Rows are points. Each copy is the shape, with its points in the same order, stretched, turned, moved and blurred by noise. Say if it was mirrored as well.

Shape, 9 rows:
+0.12; +0.13; -0.10
-0.15; -0.70; -0.20
-0.15; +0.08; +1.27
-0.20; +0.20; -0.13
+0.11; +0.12; -0.64
+0.16; -0.15; -0.62
-0.03; +0.02; +0.39
-0.28; -0.30; -0.29
+0.17; -0.41; -0.24
Copy 1 (9 x 3):
-0.31; +0.02; -0.24
+0.59; -0.35; +0.10
-0.10; +0.97; +0.84
-0.38; -0.10; +0.09
-0.34; -0.27; -0.46
-0.04; -0.34; -0.48
-0.11; +0.35; +0.24
+0.19; -0.34; +0.09
+0.17; -0.07; -0.31
Copy 1 is: only turned
Copy 2 (9 x 3):
-0.07; +0.08; -0.20
-0.57; -0.73; +0.22
+1.18; -0.24; +0.49
-0.14; +0.17; +0.08
-0.76; +0.13; -0.37
-0.68; -0.13; -0.43
+0.28; -0.15; +0.04
-0.56; -0.28; +0.23
-0.42; -0.47; -0.33
Copy 2 is: only turned

Shape:
-0.08; +0.16; +0.24; -0.46
-0.53; -0.31; -0.70; -0.52
+0.35; -0.25; +0.52; -0.02
+0.05; +0.40; +0.07; +0.36
+0.20; +0.28; +0.50; -0.15
-0.20; -0.26; +0.52; +0.34
-0.30; -0.03; -0.70; +0.12
Copy 1, 7 rows:
-0.36; -0.24; +0.37; -0.04
-0.84; +0.17; -0.89; +0.28
+0.54; -0.06; +0.49; +0.32
+0.10; +0.34; +0.33; -0.62
+0.09; -0.19; +0.72; -0.23
+0.20; +0.40; +0.60; +0.42
-0.36; +0.57; -0.72; -0.25
Copy 1 is: only turned
Copy 2, 7 rows:
+0.24; -0.21; +0.36; -0.41
-1.02; -0.60; +0.79; -0.50
+0.24; +0.33; -0.16; +0.07
+0.27; -0.33; -0.02; +0.33
+0.58; -0.03; +0.02; -0.13
+0.33; +0.24; +0.27; +0.41
-0.81; -0.64; +0.38; +0.09
Copy 2 is: mirrored
Copy 3, 7 rows:
+0.20; -0.11; -0.22; -0.07
+0.01; -0.57; +0.38; -0.56
+0.52; -0.11; +0.01; +0.61
-0.34; +0.37; +0.21; +0.14
+0.19; +0.11; -0.25; +0.28
+0.47; +0.32; +0.44; +0.07
-0.43; -0.17; +0.59; -0.28
Copy 3 is: only turned

Shape, 9 rows:
+0.28; +0.03; -0.18; -0.01
+0.19; +0.00; -0.59; +0.70
+0.21; +0.15; -0.01; -0.17
+0.26; +0.66; -0.15; -0.32
-0.08; -0.02; -0.40; -0.05
-0.32; +0.02; +0.80; -0.55
+0.22; -0.50; -0.02; -0.34
+0.50; +0.41; -0.02; -0.18
+0.08; -0.06; +0.17; -0.19
Copy 1, 9 rows:
+0.23; +0.16; -0.33; +0.05
+0.59; -0.66; -0.14; -0.30
+0.07; +0.30; -0.18; +0.00
+0.05; +0.44; -0.46; -0.45
-0.13; -0.30; -0.28; +0.12
-0.52; +0.71; +0.32; +0.30
+0.19; +0.31; -0.35; +0.74
+0.34; +0.49; -0.31; -0.20
-0.01; +0.30; -0.10; +0.30
Copy 1 is: mirrored
Copy 2, 9 rows:
-0.03; +0.37; +0.20; -0.30
+0.79; +0.19; -0.31; -0.07
-0.30; +0.40; +0.45; -0.24
-0.10; +0.95; +0.76; +0.01
-0.15; +0.37; -0.12; +0.16
-1.19; -0.22; +1.06; +0.23
-0.89; +0.10; -0.09; -0.61
-0.05; +0.61; +0.69; -0.45
-0.53; +0.13; +0.40; -0.15
Copy 2 is: only turned

Shape, 10 rows:
-0.23; +0.70; -0.33; -0.19; -0.13; -0.51
-0.36; -0.19; +0.10; +0.15; +0.40; -0.18
-0.11; +0.54; +0.20; -0.41; -0.07; -0.64
+0.57; -0.08; +0.73; -0.50; -0.46; +0.02
+0.59; -0.38; -0.33; -0.37; +0.21; +0.32
-0.46; +0.10; -0.07; +0.01; -0.42; +0.00
-0.45; -0.34; -0.22; +0.33; -0.16; -0.51
+0.22; +0.41; +0.43; +0.05; -0.23; +0.04
-0.35; +0.06; -0.43; -0.08; +0.59; +0.50
+0.39; +0.42; -0.43; -0.39; -0.45; -0.01
Copy 1 (10 x 6):
+0.05; -0.39; -1.03; -0.43; +0.59; -0.32
-0.45; -0.16; -0.03; -0.10; -0.13; +0.20
-0.30; -0.58; -0.51; -0.52; +0.72; -0.46
-0.41; -0.25; +0.95; -0.16; +0.45; -0.75
+0.47; -0.44; +0.71; +0.36; +0.34; +0.10
-0.27; -0.08; -0.49; -0.06; -0.35; -0.41
-0.52; +0.02; -0.34; +0.53; -0.08; -0.06
-0.30; +0.16; +0.20; -0.72; +0.27; -0.50
+0.27; -0.38; -0.33; -0.38; -0.47; +0.44
+0.56; -0.37; -0.25; -0.06; +0.62; -0.49
Copy 1 is: only turned
Copy 2 (10 x 6):
-0.09; +0.41; -0.68; -0.09; -0.02; -0.77
-0.39; +0.18; +0.49; +0.36; -0.38; -0.04
-0.13; +0.11; -0.13; -0.37; -0.17; -1.03
+0.22; -0.81; +0.38; -0.83; +0.10; -0.39
+0.27; +0.15; +0.65; -0.17; +0.22; +0.40
-0.51; -0.17; -0.38; -0.22; -0.13; -0.18
-0.29; +0.20; -0.16; +0.31; -0.63; +0.03
+0.08; -0.54; -0.04; -0.12; +0.29; -0.59
-0.52; +0.35; +0.47; +0.31; +0.34; +0.43
+0.30; +0.03; -0.53; -0.41; +0.43; -0.28
Copy 2 is: mirrored
Copy 3:
+0.42; +0.68; -0.06; -0.46; +0.14; -0.11
-0.07; +0.16; +0.35; +0.46; +0.01; -0.57
+0.65; +0.24; +0.37; -0.40; +0.02; -0.38
+0.12; -1.09; +0.49; -0.24; -0.22; -0.15
-0.13; -0.57; -0.52; +0.58; -0.67; -0.10
-0.35; +0.08; -0.03; -0.25; +0.51; -0.25
-0.61; +0.25; +0.23; -0.08; +0.10; -0.61
+0.13; -0.29; +0.60; -0.19; +0.08; +0.20
+0.04; +0.39; -0.55; +0.79; +0.09; -0.20
+0.07; -0.08; -0.47; -0.40; -0.18; +0.25
Copy 3 is: only turned

Shape (13 x 8):
+0.15; +0.32; +0.04; -0.25; +0.10; +0.38; -0.11; -0.41
-0.12; +0.50; +0.50; +0.34; +0.21; -0.15; +0.58; -0.59
-0.61; -0.21; -0.66; -0.23; -0.42; -0.03; +0.08; -0.55
-0.13; +0.02; -0.72; +0.34; +0.25; +0.79; -0.11; +0.46
+0.19; +0.33; -0.05; -0.74; -0.51; +0.29; -0.15; +0.63
-0.48; +0.51; -0.70; -0.40; -0.23; +0.09; +0.60; +0.67
-0.01; -0.17; +0.55; +0.24; -0.01; -0.46; +0.54; +0.33
+0.28; -0.66; +0.54; -0.17; -0.46; +0.60; -0.01; -0.21
-0.46; -0.23; +0.13; +0.32; -0.76; -0.45; -0.38; -0.11
-0.76; -0.07; +0.02; +0.14; -0.75; +0.81; -0.03; -0.08
+0.36; -0.34; +0.01; -0.19; +0.33; +0.48; -0.15; +0.08
-0.06; +0.22; -0.43; -0.40; +0.09; -0.01; +0.56; +0.53
-0.54; -0.50; -0.36; -0.73; +0.09; -0.03; -0.14; +0.15
Copy 1 (13 x 8):
+0.43; +0.32; -0.11; -0.20; +0.28; -0.01; +0.01; -0.21
+0.99; +0.04; -0.16; +0.23; -0.35; -0.09; +0.41; -0.05
-0.14; -0.44; -0.31; -0.42; -0.41; -0.41; -0.19; -0.80
+0.37; -0.15; -0.27; -0.19; -0.14; +0.30; -0.30; +0.59
-0.30; -0.19; -0.06; +0.07; +0.59; -0.03; +0.47; -0.16
-0.08; -1.02; -0.49; +0.19; -0.20; +0.33; +0.44; -0.15
+0.25; -0.49; +0.32; +0.72; -0.37; -0.29; +0.63; +0.20
-0.36; +0.20; +0.57; -0.13; -0.04; -0.37; +0.44; -0.22
+0.25; -0.20; -0.20; -0.29; +0.03; -1.02; +0.01; -0.12
+0.24; -0.41; -0.26; -0.92; -0.15; -0.20; +0.38; -0.09
+0.01; +0.08; +0.38; +0.16; +0.10; +0.03; -0.02; +0.10
-0.14; -0.70; -0.08; +0.52; -0.17; +0.30; +0.38; -0.09
-0.32; -0.89; +0.26; -0.16; +0.04; -0.18; -0.04; -0.69
Copy 1 is: mirrored
Copy 2, 13 rows:
+0.05; -0.13; -0.12; -0.07; -0.05; +0.46; -0.30; +0.00
-0.35; +0.17; +0.05; -0.70; -0.25; +0.20; -0.44; +0.45
+0.31; +0.62; +0.27; -0.11; -0.14; +0.24; -0.26; -0.54
+0.09; +0.03; +0.34; +1.03; -0.05; +0.25; -0.44; +0.24
+0.71; -0.30; -0.18; +0.19; -0.11; -0.38; -0.31; -0.34
+0.69; +0.38; -0.02; +0.41; -0.61; -0.44; -0.97; +0.02
+0.04; +0.17; -0.04; -0.41; -0.08; -0.65; +0.08; +0.29
+0.33; +0.10; -0.19; -0.24; +0.77; -0.02; +0.27; -0.07
-0.12; +0.17; +1.03; -0.63; +0.20; -0.12; +0.30; -0.03
+0.11; +0.35; +0.54; -0.14; +0.53; +0.07; -0.74; -0.04
+0.08; -0.11; -0.37; +0.47; +0.19; +0.06; +0.20; -0.09
+0.51; +0.19; -0.32; +0.39; -0.56; -0.42; -0.54; +0.04
+0.14; +0.07; -0.37; +0.21; -0.18; -0.40; +0.00; -0.91
Copy 2 is: mirrored
Copy 3, 13 rows:
-0.35; +0.40; -0.45; +0.32; +0.56; -0.21; +0.25; +0.21
+0.33; -0.02; -0.39; +0.26; +0.63; -0.64; -0.34; +0.63
-0.71; -0.12; +0.15; +0.10; +0.22; -1.19; +0.72; +0.13
-0.15; -0.55; -0.12; -0.06; +0.26; +0.40; +0.83; +0.46
+0.16; +0.58; +0.37; +0.02; -0.20; +0.14; +0.63; -0.26
+0.60; +0.17; +0.45; -0.15; -0.32; -0.56; +0.85; +0.62
+0.44; -0.44; +0.31; -0.54; -0.07; -0.19; -0.30; +0.05
-0.58; -0.13; +0.04; -0.30; +0.76; +0.07; +0.22; -0.62
-0.31; -0.55; +0.59; +0.31; -0.07; -0.62; +0.14; -0.41
-0.23; -0.38; +0.55; +0.44; +0.78; -0.42; +0.78; +0.10
-0.56; -0.04; -0.30; -0.41; +0.34; +0.34; +0.27; -0.08
+0.38; +0.20; +0.12; -0.49; -0.26; -0.30; +0.47; +0.39
-0.90; +0.20; +0.45; -0.51; -0.17; -0.56; +0.58; +0.08
Copy 3 is: only turned
Copy 4:
-0.11; -0.02; +0.12; -0.22; +0.15; +0.20; -0.41; -0.29
-0.74; -0.45; +0.64; +0.27; +0.44; +0.03; +0.00; +0.05
-0.08; -0.09; -0.02; +0.27; -0.22; +0.83; -0.54; +0.39
+0.72; -0.14; +0.11; -0.10; -0.15; -0.22; -0.04; +0.18
+0.17; +0.07; -0.91; -0.24; +0.04; +0.44; +0.32; -0.58
+0.31; -0.85; -0.66; +0.68; +0.28; +0.65; +0.19; +0.20
-0.39; -0.06; -0.11; +0.45; -0.14; -0.42; +0.80; -0.02
-0.25; +0.29; +0.05; -0.56; -0.77; -0.18; +0.61; -0.25
-0.27; +1.06; -0.38; +0.05; +0.04; +0.17; +0.25; +0.24
+0.17; +0.42; +0.34; -0.31; -0.16; +0.49; +0.50; +0.17
+0.16; -0.06; +0.17; -0.31; -0.58; -0.37; -0.17; -0.31
+0.09; -0.82; -0.46; +0.42; -0.01; +0.24; +0.14; +0.00
+0.25; +0.25; -0.05; +0.47; -0.61; +0.48; -0.30; -0.20
Copy 4 is: mirrored

Shape, 11 rows:
+0.13; -0.25; -0.17; +0.02; +0.72; +0.39; +0.02; -0.11
+0.35; -0.01; -0.14; +0.30; +0.29; -0.52; +0.12; -0.42
-0.47; -0.93; -0.10; -0.15; +0.48; -0.29; -0.34; +0.60
-0.56; -0.11; -0.29; +0.21; -0.37; +0.21; -0.03; +0.17
-0.72; +0.20; -0.91; -0.18; -0.08; +0.28; +0.09; -0.07
+0.24; +0.48; +0.38; +0.10; -0.29; -0.35; -0.50; +0.16
-0.32; -0.09; +0.32; -0.36; -0.28; -0.42; -0.43; +0.12
+0.84; -0.27; -0.03; +0.23; +0.09; +0.24; -0.08; -0.38
+0.14; -0.47; +0.61; +0.21; +0.14; +0.04; -0.28; -0.28
-0.42; -0.57; +0.07; -0.43; -0.01; +0.35; +0.22; +0.52
-0.78; +0.22; -0.42; +0.41; -0.20; +0.01; +0.38; +0.08
Copy 1:
+0.52; -0.36; +0.08; -0.18; +0.44; +0.12; -0.52; +0.11
+0.24; +0.32; +0.21; +0.06; +0.01; +0.49; -0.01; +0.36
+0.61; -0.70; +1.15; +0.31; +0.10; -0.68; -0.62; +0.29
-0.05; -0.01; +0.04; -0.09; +0.27; -0.65; -0.48; +0.17
-0.08; +0.15; -0.13; -0.25; +0.29; -0.35; -0.90; +0.91
+0.22; +0.28; -0.32; +0.03; -0.59; -0.23; +0.06; -0.17
-0.18; -0.20; +0.33; +0.13; -0.71; -0.48; -0.47; +0.13
+0.29; -0.30; -0.31; +0.10; +0.42; +0.44; +0.24; +0.02
-0.02; -0.44; +0.37; +0.41; -0.06; +0.06; -0.11; -0.31
-0.02; -0.77; +0.51; -0.26; +0.08; -0.69; -0.47; +0.12
-0.04; +0.64; +0.13; -0.36; +0.43; -0.63; -0.62; +0.34
Copy 1 is: mirrored
Copy 2, 11 rows:
+0.67; -0.90; -0.34; -0.19; +0.26; -0.23; -0.47; +0.37
+0.15; -0.23; +0.47; -0.72; -0.15; -0.12; -0.49; -0.01
-0.20; -0.52; -1.20; -0.45; +0.15; +0.23; +0.73; +0.25
+0.02; +0.53; -0.27; +0.02; +0.15; -0.11; -0.12; +0.18
+0.75; +0.58; -0.26; -0.08; +0.36; +0.48; -0.82; +0.41
-0.41; -0.02; +0.67; +0.14; -0.12; +0.24; +0.16; -0.45
-0.39; +0.11; -0.23; -0.01; -0.33; +0.36; +0.28; -0.66
+0.34; -0.67; +0.35; -0.01; -0.50; -0.43; -0.26; +0.38
-0.31; -0.60; -0.14; -0.13; -0.36; -0.58; -0.09; -0.36
+0.39; -0.06; -1.04; +0.21; +0.08; -0.32; +0.62; -0.11
+0.19; +0.87; +0.00; -0.32; +0.55; -0.18; -0.54; +0.07
Copy 2 is: only turned

Shape, 13 rows:
+0.59; +0.47; -0.25; -0.78; +0.22; -0.15; +0.43; -0.34; -0.08
-0.23; +0.13; -0.30; -0.14; +0.59; +0.17; +0.12; -0.28; -0.24
-0.74; +0.04; +0.49; +0.53; -0.59; +0.11; -0.78; +0.14; +0.23
-0.01; +0.23; -0.09; -0.30; +0.28; +0.59; -0.37; +0.25; +0.06
+0.07; +0.18; -0.83; +0.21; -0.26; +0.07; -0.28; +0.40; -0.10
-0.56; -0.61; +0.28; +0.24; -0.35; +0.57; +0.81; +0.06; -0.36
+0.25; -0.45; +0.09; -0.19; +0.03; -0.03; +0.25; +0.10; -0.56
-0.25; -0.72; +0.21; -0.50; -0.07; -0.28; +0.08; +0.27; -0.04
-0.82; -0.48; +0.11; -0.26; +0.09; +0.45; -0.71; -0.10; -0.47
+0.34; -0.38; +0.15; +0.06; +0.02; -0.36; -0.14; +0.16; -0.07
-0.61; -0.26; -0.12; -0.04; +0.11; +0.41; -0.25; +0.31; +0.18
+0.45; +0.04; -0.24; -0.13; -0.13; +0.26; -0.05; -0.44; +0.01
+0.14; +0.00; +0.20; -0.52; -0.05; -0.74; -0.29; +0.86; -0.08
Copy 1:
-0.27; +0.67; +0.37; -0.35; -0.02; +0.02; -0.98; -0.17; -0.69
-0.12; -0.01; +0.66; -0.36; -0.15; +0.42; -0.36; -0.68; -0.50
+0.59; -0.36; -0.41; +0.84; +0.40; +0.47; +0.95; +0.30; -0.02
-0.19; -0.15; +0.32; -0.28; +0.28; +0.83; -0.35; -0.08; -0.06
+0.49; -0.23; -0.14; +0.28; -0.02; +0.34; -0.40; -0.34; -0.01
-0.65; -0.44; -0.08; +0.80; -0.50; +0.05; +0.35; +0.03; +0.36
-0.27; -0.37; -0.12; +0.22; +0.21; -0.45; -0.27; -0.12; -0.25
-0.15; -0.54; -0.33; +0.38; +0.06; -0.08; -0.09; +0.95; -0.52
-0.09; -0.64; +0.54; +0.59; +0.35; +0.48; -0.08; -0.05; -0.68
+0.34; -0.35; -0.28; +0.01; +0.37; -0.49; +0.01; +0.08; -0.10
-0.02; -0.49; +0.19; +0.06; -0.09; +0.85; +0.16; +0.32; -0.04
-0.07; +0.34; +0.40; +0.20; +0.12; -0.09; -0.52; -0.26; +0.14
+0.32; -0.53; -0.92; -0.09; +0.62; +0.03; -0.16; +0.70; -0.94
Copy 1 is: mirrored
Copy 2 (13 x 9):
-0.09; +0.41; -0.27; -0.09; +0.10; -0.61; -1.11; +0.23; +0.45
+0.22; +0.06; -0.25; +0.06; -0.49; -0.15; -0.45; -0.13; -0.09
-0.59; -0.66; -0.09; -0.93; -0.19; +0.99; +0.36; +0.07; -0.71
-0.46; -0.57; +0.14; -0.04; -0.17; -0.48; -0.57; -0.15; -0.25
-0.51; -0.12; +0.92; +0.17; +0.28; +0.40; -0.33; -0.29; -0.46
+0.22; -0.06; +0.54; -0.03; +0.57; +0.11; +0.97; +0.20; +0.28
+0.34; +0.11; +0.16; -0.09; +0.58; -0.25; -0.10; -0.26; +0.68
+0.07; -0.36; -0.35; +0.32; +0.45; -0.03; -0.24; -0.44; +0.47
+0.39; -0.87; -0.33; -0.22; +0.01; +0.39; -0.44; -0.18; -0.67
-0.05; +0.07; -0.27; -0.38; +0.34; -0.06; +0.00; -0.60; +0.56
-0.35; -0.68; +0.06; +0.28; -0.11; +0.03; -0.04; -0.33; -0.44
-0.11; +0.19; -0.15; -0.45; +0.58; -0.27; -0.24; -0.17; -0.25
-0.50; -0.40; +0.09; +0.09; -0.01; +0.09; -0.89; -0.24; +0.84
Copy 2 is: only turned
Copy 3 (13 x 9):
+0.11; -0.38; +0.06; +0.77; -0.15; -0.55; +0.14; +0.79; +0.90
+0.13; +0.11; -0.16; +0.50; -0.04; -0.22; +0.12; +0.62; -0.23
+0.31; -0.29; +0.40; -0.71; +0.37; -0.40; -0.40; -0.59; -0.48
+0.05; -0.24; +0.57; +0.28; +0.58; -0.09; -0.46; +0.74; -0.12
-0.63; +0.40; +0.47; -0.20; +0.34; -0.30; -0.30; +0.15; -0.57
+0.45; +0.52; +0.51; +0.37; +0.07; +0.53; +0.34; -0.39; +0.00
+0.09; +0.29; +0.18; +0.71; +0.06; -0.03; -0.14; -0.16; +0.21
+0.48; +0.11; +0.29; +0.61; -0.38; -0.01; -0.57; +0.12; +0.43
+0.27; -0.46; +0.35; +0.50; -0.14; -0.24; -0.62; +0.33; -0.88
+0.02; +0.32; -0.07; +0.22; +0.16; -0.10; -0.31; -0.36; +0.26
+0.19; +0.11; +0.47; +0.06; +0.16; +0.14; -0.44; +0.44; -0.38
-0.29; -0.24; +0.06; +0.33; +0.11; +0.00; +0.07; +0.24; +0.02
+0.35; +0.08; +0.51; +0.25; +0.12; -0.80; -0.88; +0.02; +0.79
Copy 3 is: mirrored
